Each row of a before or after table is a point. The points were changed in one or more steps. Then noise was added and the rows were shuffled. The steps act on how far a point lies along the listed directions, d1 being the first. Write out the steps. A step turns or swaps two directions, mirrors them in a line or flattens them onto one, adds a multiple of one to another, or multiplies one. Angles are multiples of 10 degrees, from the lower direction toward the higher: turns from -170 to 170, lines from 10 to 170 but not 90. Use the fewest steps. Two steps may share a direction if one is a turn and the other turns, adds or multiplies; they go together, in the order done. Otherwise the lowest direction goes first.
In the rows, zero is written as 128.

Directions:
(1): [114 170 147]
(2): [ 94 132  94]
(3): [ 96 105 157]
Before, 13 rows:
[[135  87 171]
 [128  84  85]
 [178 154 140]
 [181 155 132]
 [143 130  92]
 [132  67 142]
 [128 113 142]
 [155 102  96]
 [137  64 135]
 [132 118 139]
 [183  99 161]
 [108 113 113]
 [137 112 103]]
After (13 x 3):
[[122  79 151]
 [124 110 134]
 [128  60 131]
 [160 168 122]
 [153 109 100]
 [132  58 125]
 [153 103 135]
 [128 116 134]
 [137  84  97]
 [140 116 110]
 [157 167 126]
 [118 111 122]
 [146 138 101]]
Steps: add -0.3 times d3 to d1; multiply d2 by 0.4

Directions:
(1): [116 115 150 117 191  95 137 143]
(2): [151 122 104 120 162 159  74 124]
(3): [118  67  89 115 125 138 153 136]
Before, 8 rows:
[[135 224 180 149  92 130 146 120]
 [154 119  94 138 120 134 113 122]
 [136 222 187 155 135 140  56 132]
 [129  87  95 100 128 172 124 137]
 [137 111 134 132 135 124 116 104]
 [116 123 172 144 111  78 185 130]
 [ 86 108 148 120  81  89 195 141]
 [144 151 113 144 128 145 121 118]]
After:
[[133 106 142 134 138 120 125 104]
 [145 138 111 138 151 143 114 124]
 [155 123 106 134 153 124 110 124]
 [150 179 127 137  93 169 124 122]
 [131 134 143 152  49 120 163 114]
 [126 109 126 103 158 151 115 146]
 [119 155 158 142 151 131  88 147]
 [117 134 119 131  34 141 146 122]]
Steps: turn d1 and d2 by -60 degrees; multiply d3 by 0.4

Directions:
(1): [ 93 142 104 167 107 177 137 108 114 140 145 157  77 128]
(2): [158  71 126 115 139 173 157 126 137 139 113  91 101 163]
(3): [109 140 138  88 138 155  57 139 159 113 130 135 107 161]
(4): [177 187 141 154 119 163 107 128 108 139 120  87 140 130]
(5): [178 111 116 132  99 124 114 162 110 147 138 189 138 161]
Before:
[[ 79 106 110  98 144 157 134 110 139 138 122  94  76 127]
 [ 93 133 132 130 137 144  90 128 147 109 133 118  99 118]
 [197 120 122 158 121 139 158 117  94 150 123 121 145 105]
 [190  82 119 125 125 105 180 166  98 142 126 140 179 133]
 [109 131 117 124 117 132 112 144 121 109 140 170 126 144]
 [138 105 113 134 116 116 142 134 117 122 123 149 133 136]
 [117 152 117 128 117 135 103 117 128 125 145 121 111 130]
 [185  48 124 120 123 124 206 148 114 150 123 125 157 151]
 [221  27 134 101 116  86 156 163 120 148 131 126 168 170]
 [116 137 131 114 149 130 151 115 131 115 105  67 132  95]
 [188  66 118 127 128 145 213 107 108 141 118 104 138 139]
 [210 114 131 154 120 123 174 129  82 151 117 105 156 117]
 [167 153 124 119 110 159  93 145 126 128 112 108 141 162]
 [ 80 108 122 137 124 115 157 114 137 108 142 149 109  97]]
After:
[[ 98 195 148 116 158 159  98 118 136 105 122  63 143 103]
 [186  88 115 101 125  99 155 151 105 158 115 112 151 137]
 [112 168 156  87 153 153  52 118 151 105 122  91 118 131]
 [129 158 126 141 125 121 118 122 119 111 120 115 142 117]
 [145  80 117 146 117 114 150 147 117 131 133 152 124 122]
 [126 156 145  91 150 143  56 119 150 109 127 115 125 121]
 [ 71 106 111  97 133 102 125 123 156 103 122 138 130 127]
 [129 108 108 123 113 108 126 131 124 129 149 153 120 135]
 [ 87 179 167 126 159 117 111  79 146 101 127   7 142  80]
 [129 186 167 103 155 139 103 120 145 109 113  37 168 112]
 [165 169 166  79 156 141  90 115 146 101 110  58 168 132]
 [156  91 117 101 129 169 131 141 134 136 111 108 107 155]
 [187 141 135 157 101 148 131 140 106 133 132 131 139 128]
 [115 144 117 151 119 112 145 130 102 114 138 152 143 113]]
Steps: turn d1 and d2 by 110 degrees; turn d2 and d5 by 120 degrees; turn d3 and d4 by -130 degrees

Directions:
(1): [134 106  76 107 120 113  91 109 169 152  89 125 134 162 135 149 182 120
 131 153  94  95 124  87]
(2): [106  94 120  81 113 112 134 112 119  97  92 111  93 145 172 128 123 156
 145  97  92 182 118 168]
(3): [135 127 104 111 123 127 119  72  88 128 118 130 118  59 116  80 139 120
 147  82 134  98  93 101]
(4): [174 106 144 143  99 126 146 139 120 121 183 167  59 135 165 107 149 130
 120 153  96 120 110 103]
Before, 8 rows:
[[161 117 123 103 123 135 137  77 100 133 154 143  93  68 130  70 142 104
  144 102 116  82  83  88]
 [138  99 113 105 108 115 117 108 125 126 117 127 107 141 148 119 163 132
  132 135  85 122 114 114]
 [117 141 148 127 131 133 142 155 127 124 141 123 148 123 105 139  98 136
  128 120 136 138 136 162]
 [131 110  99  93 108 124 111  98 136 121 102 134 108 110 127 124 163 140
  131 119 102 126 128 120]
 [143 118 158 135 116 122 147 143 126 107 145 128 110 137 137 129 126 136
  115 137 106 161 133 148]
 [132 139 158 162 127 141 139 153 132 130 168 137 128 152 124 128 123 115
  123 158 136 131 145 128]
 [169 137 144 154 106 122 135 113 108 138 169 159  88 110 138  89 132 119
  112 146 123 101 113 103]
 [137 112  99 114 126 138 111  90 109 134 123 137 104  97 124 104 162 114
  134 113 104 110 107 114]]
After (8 x 24):
[[149 110 123 125 119 143 130 104  94 121 154 151  75  93 138  92 150 121
  129 113 101 124 103 124]
 [204 104 149 127 100 138 160  95  88 126 214 180  32  68 158  50 151 105
  134 125  96  74  70  69]
 [160 135 153 178 117 141 134 154 141 144 191 159 111 155 128 123 149 104
  116 183 125  99 139  92]
 [100 143 118 112 141 130 118 139 144 138 102 105 180 127  89 153 111 131
  132 117 139 124 140 153]
 [128 107 122  92 103 126 131 107 117 101 116 135  88 108 142 115 139 154
  132 104 101 157 126 150]
 [235 117 165 187  72 124 154 131 103 140 248 215   9 115 173  63 164 113
   97 189  90  71  94  55]
 [165  92 150 128  96 113 148 138 130 104 157 146  66 150 168 120 151 140
  115 149  71 157 119 129]
 [155  86 144 110  91 117 146 123 103 103 156 146  54 141 182 101 150 145
  129 133  71 149 105 132]]
Steps: flatten d1 and d3 onto the line at 100 degrees; multiply d2 by 2; multiply d4 by 3

Directions:
(1): [191 124 125 130 166 124 132  61 111 113 103 102 114 164 146 113 118 157
 102  96 133 153 126 113 153  80 128 154 119 113 140 140 127 157 122 201
 113 108  76 197 135 106  87 161  94 139 107 146 136 176 125 124 132 112
 133 113 141 146 148 151 103  80 125  88]
(2): [164 157  86 163 127 158 119 119 138 116 137 106 140 127 121  99 180 124
 140 125 143 120 123 121 106 189 119 164 136 135 171  97 132 146 113  83
 142 105 150 113 191 127  96 142  66 151 138 131 111 101 125 158  74 106
  98  85 102 143 116  88 147 107 173  72]
(3): [172  86 144 159 160 124 127 134 149 109 128 120  90  66  88 132 137 104
 132  98 139 117 105  81 176 149 105 135 116 158 139 125 132 132  83 178
 141 197  99 114 128 111 151  73 160  92 151 110 113 141 163 173 117 127
  81 130 157 157 117 144 157 145 148 125]
(4): [120  85 123 144 148 129 185 140 128 111 130 120 132 107 131 110 128 119
 121  96  87  99  98  77 167 100 134 104 144  88 127 127 157 133 162  64
 123 129 138 131 197 133  93  88 137  99  75 122 143 105 146  92 137 127
 128 137 129  97 145 136  50 157 131  79]
(5): [107 137 114  66  89 107 119 130 132 128  46 168 101  94 136 195 114 102
 101  73 106 130 100 121 103  95 104 144 170 143 136 138 123 106 120 106
  75 117 133 144 140 134 129 121 105 147 111 139 123 141 127 151 111 103
 114  77 161 117 172 127 172 163 164 122]
Before:
[[121 181 102  96  90 133  87 127 124 136 113 161 123 123 120 154 135 112
  132 136 151 130 125 135  92 136 120 151 146 148 143 108  87 107 123  94
  108 117 146 112 136 146 142 149  99 158 126 140 109 117  90 152 117 107
  114  74 111 106 117  90 183 135 153 126]
 [112 168 152  92 139 103  93  54  91 151  97 131 137 203 181 141  86 172
  105 142 137 174 152 184 116  39 149 113 118 109 112 173  97 144 149 190
   88  89  82 187  64 119 133 200 116 167 118 145 146 186 103  75 178 124
  202 136 147 128 152 175 106  94  68 172]
 [ 87 189 109  61  60 125  72 156 138 137  79 168 150 137 135 163 123 116
  112 159 132 136 141 183  61 154 110 129 143 157 134 123 112 107 125 125
  117 113 144 104  79 127 181 167 111 178 141 135 112 126 100 162 111 112
  111  99 113 130 131 107 210 128 128 168]
 [126 121 155  87 143  93 138  91 118 123 101 142 102 123 144 164  87 124
  101  86 129 159 117 108 155  72 103 123 137 104 122 146 135 127 135 200
   99 133  76 172 106  96 133 136 147 115 119 154 159 168 130 120 160 131
  135 144 175 130 132 165 124 147 121 122]
 [108  89 151  91 138  92 150 146 115 138 107 155 105 115 127 166  82 117
  106 108  87 130 105 119 161  50 134 118 138  94 110 155 132 119 137 143
   99 151 106 147  96 129 137  96 166  92  94 135 138 166 135 110 172 134
  138 142 161 102 146 161 100 175  98 153]
 [ 70 183  97  70  78 133  96 162 126 155  92 163 139 146 154 166 132 105
  131 136 118 126 150 159  45 141 114 146 143 147 139 120 116  93 112  76
   97  88 161 112 123 149 139 162 102 181 137 145 113 109 113 147  93 115
  128  93 114 114 149 105 192 142 140 158]
 [ 87 142 148  75  93 127  96 147 137 146 130 162 141 146 144 159 116 133
  123 191 148 150 165 207  77 141 130 108 132 160 107 132  98  84 136 123
  131 136 131 123  56 152 187 140 159 125 155 134 132 125 118 135 140 139
  148 144 102 132 123 136 190 152 106 196]
 [152 113 146  91 143 104 120  91 113 129  82 149  95 142 156 131 104 153
   97 108 112 138 129 135 149  72 132 143 126 113 109 143 121 133 115 208
  108 125  92 170  98 115 144 136 132 143 100 133 121 173 128 115 130 115
  144 127 144 140 150 135 118 137 126 123]
 [151 189  97  89 104 137  68 100 120 126  36 146  86  89 142 180 122 102
  117  90 159 158 119 142 104 145  91 198 153 173 150 124 119 109  70 148
   92 128 120 144 125 127 132 156  54 181 144 150 100 148 105 213  72  87
   77  44 137 142 147  92 244 122 179 115]
 [ 92 131 156  46  94  91 152 113 116 130  77 150 107 137 149 189  64 126
  102  91 106 154 127 147 144  40 133 106 147 137  87 174 129  97 150 157
   82 132 110 181  49 111 154 126 177 134  97 138 155 167 119  99 186 133
  165 134 168  98 169 190 114 152  85 179]]
After (10 x 64):
[[ 73 165 139  78 115 107 113  88 100 149  85 153 146 174 179 154  96 149
  108 129 112 149 133 174 102  45 146 101 144  98 115 164 108 128 168 106
   76  83 119 164 106 136 129 174 114 166  97 141 147 152 106  69 166 119
  193 121 142 100 163 159 102 131  93 156]
 [ 80 160 114  94 110 129 123 149 114 154 128 141 155 178 162 128 119 129
  134 155 111 125 161 155  77 119 133 124 124 117 120 128 122 107 135  95
  113  89 144 132 116 143 125 164 126 159 117 140 128 114 114 106 126 128
  150 131 104 111 144 125 129 123 102 151]
 [ 91 142 134  66  95 127 109 130 127 142 110 160 152 167 158 159 111 140
  110 173 135 152 160 202  72 119 138 117 145 139 110 137 104  90 152 108
  116 105 129 148  82 154 155 157 131 137 129 146 142 131 110 116 140 129
  163 130 101 122 141 138 163 142 110 170]
 [123 169 118 112 113 131 105 123 116 136 144 144 135 153 128 127 124 134
  137 159 149 132 138 140 114 120 140 132 126 125 127 113  93 116 144 112
  125 118 135 121 126 145 136 154 121 147 115 135 122 122  88 118 144 121
  139 110 102 102 109 103 139 117 119 132]
 [ 81 127 150  45  90  91 159 124 120 122  78 153 106 122 145 194  68 118
  102  87 101 147 124 139 141  41 132 103 155 137  88 174 135  96 154 138
   82 134 120 176  56 112 156 117 176 132  92 135 155 157 122 102 178 134
  160 133 167  94 173 187 113 161  91 178]
 [104 127 155  82 126  93 131 112 123 129 107 152 106 114 136 170  88 113
  111  97 129 157 119 117 146  85 103 117 139 113 119 141 131 118 134 181
  102 134  91 154  98 104 148 130 155 112 130 149 159 150 129 128 153 136
  133 142 170 127 126 157 137 161 128 136]
 [127 183 126 118 122 141  80 107 101 138 110 122 119 142 151 133 101 134
  140 160 166 161 160 174 117 143 128 158 111 144 110 133 121 116 107 167
  129 126 121 131  79 133 142 171 103 163 151 143 118 139  92 158 121 124
  128 122 110 128 114 106 182  97 113 159]
 [128 115 152  87 128 105 119 114 119 134  91 161  99 134 153 138 107 144
  106 121 110 127 130 141 136  87 134 133 133 115 107 134 121 122 119 179
  109 124 111 146  93 122 156 129 142 141 101 128 118 155 126 113 133 123
  146 132 138 130 148 126 126 153 127 141]
 [ 87 181 118  71  78 129  94 144 121 138 102 151 171 174 151 137 112 136
  113 178 127 140 152 187  74 127 129 111 132 125 122 134 121 118 157 129
  129  94 138 122  80 126 157 184 119 170 120 140 129 130  93 122 137 126
  140 127 101 116 129 117 148 108  92 162]
 [112  88 149  88 134  89 140 150 122 138  94 163  94  99 123 173  86 104
  108  98  96 130 104 116 159  59 125 123 141 105 115 156 128 116 124 143
   96 159 103 145  96 124 140  89 161  96 103 134 132 170 139 126 162 130
  131 135 168 108 144 155 119 178 113 154]]
Steps: multiply d1 by 0.4; flatten d2 and d5 onto the line at 150 degrees; turn d3 and d4 by -30 degrees
